Every row gives one point. Two turns around zero, p and q, are shown by what they do to some points. Write where each new point lands after one turn and then the other. Backwards means that the second turn is done in reverse. Each puzzle has new turns, and all numbers are rounded.
In the rows, 128 means zero.

Turn p:
[133 107] => [129 106]
[158 123] => [157 118]
[147 118] => [145 115]
[ 73 163] => [ 80 172]
Turn q:
[108 177] => [132 181]
[140  96] => [124  94]
[134 170] => [152 163]
[136 100] => [122  99]
[121  98] => [108 104]
Where do these land?
p, then q: [145 115] => [134 107]
p, then q: [109 177] => [142 179]
p, then q backwards: [129  92] => [140  94]

Turn p:
[ 90 140 158] => [100 147 165]
[116 141 150] => [124 139 154]
[112 149 119] => [123 155 126]
[172 125 141] => [166 103 134]
[125 128  58] => [124 147  61]
[153  85 141] => [131  77 128]
Turn q:
[109 178 129] => [106 175 141]
[108  77 138] => [109  77 117]
[150 126 110] => [153 132 115]
[182 141 135] => [179 138 149]
[ 90 118 128] => [ 91 119 117]
Where do these land?
q, then p: [148 144  89] => [163 147 104]
p, then q: [162  81 145] => [140  71 113]
p, then q: [ 91 122 132] => [ 91 135 131]
q, then p backwards: [111 165 145] => [ 92 149 143]

Turn p:
[117 130 183 113] => [114 125 183 116]
[131 113 106 130] => [135 117 105 125]
[123 158  99  96] => [117 168 104 105]
[160 184 140 113] => [148 189 148 131]
[129  77 100 139] => [140  81  95 122]
[ 78 118 157 139] => [ 80 103 152 136]
[157 116 112 166] => [161 113 110 161]
Turn q:
[144 137 168 138] => [124 149 167 125]
[142 134  73  79] => [168 136  66 119]
[124 114 145 136] => [122 117 147 122]
[110 127  92  63] => [144 129  66  87]
[116 165 158 163] => [ 85 154 154 150]
[141 106 110 162] => [141  99 138 161]
[119 113 149 154] => [112 111 157 133]
Where do these land?
q, then p: [162 146 158 146] => [129 149 168 153]
p, then q: [133 124 132  98] => [137 144 120 104]
q, then p backwards: [104 151 153 165] => [ 85 152 152 139]
p, then q backwards: [158  95 120 111] => [141  94 118  98]
p, then q: [ 89 140  83 119] => [106 114  73 135]
q, then p: [ 87 133 156  89] => [ 94 146 122  78]
q, then p: [163 108  93 167] => [168  96 129 170]

Turn p:
[157 147 155 167 178 163] => [194 150 161 119 139 160]
[142 111 108 136 174  96] => [166 151  88 131 136 106]
[138 116 113  92 123 147] => [117 109 107  98 117 140]
[109  94 102 113 138 101] => [120 119  80 136 143 106]
[142 127 154 134 131 109] => [143 130 146 125 127 101]
[ 91 164 174 119 105 191] => [ 92 114 194 109 157 176]
[103 154 104  97  82  98] => [ 58 142 118 133 109 111]
[142 111 114 166  94 119] => [135 111 129 173  96 123]
Turn q:
[ 98 102 148 139 117 114] => [127  96 147 133  98 119]
[126  86 172  65 132 146] => [107 114 161  59 109 161]
[158 159  76 173 167 131] => [151 141 100 175 195 123]
[105 119 142 120 107 161] => [115 125 129 128  94 160]
[164 137 119 158 110 117] => [167 139 101 135 131 110]
[101 143  66 114 132 112] => [ 76 123  96 151 151 106]
[145 151 173 127 131 116] => [152 159 162 116 120 117]
Where do these land?
q, then p: [150 112 152  92 142 134] => [115 120 131  78 139 129]
q, then p: [105  65 111 200 144 141] => [194  63 105 162 118 133]
q, then p: [ 81 100  96 119 124 158] => [115  89 110 162 158 159]
p, then q: [142 139 146 142 150 124] => [146 153 136 114 136 122]
q, then p: [133 139 140 137  91 120] => [110 134 134 138  93 119]
q, then p: [179 164 126  92 142 141] => [118 181 127  81 132 149]
q, then p: [111 149 113 102  83  63] => [ 75 155 111 158 126  72]
p, then q: [122 156 140 141 147 143] => [136 157 148 129 134 147]
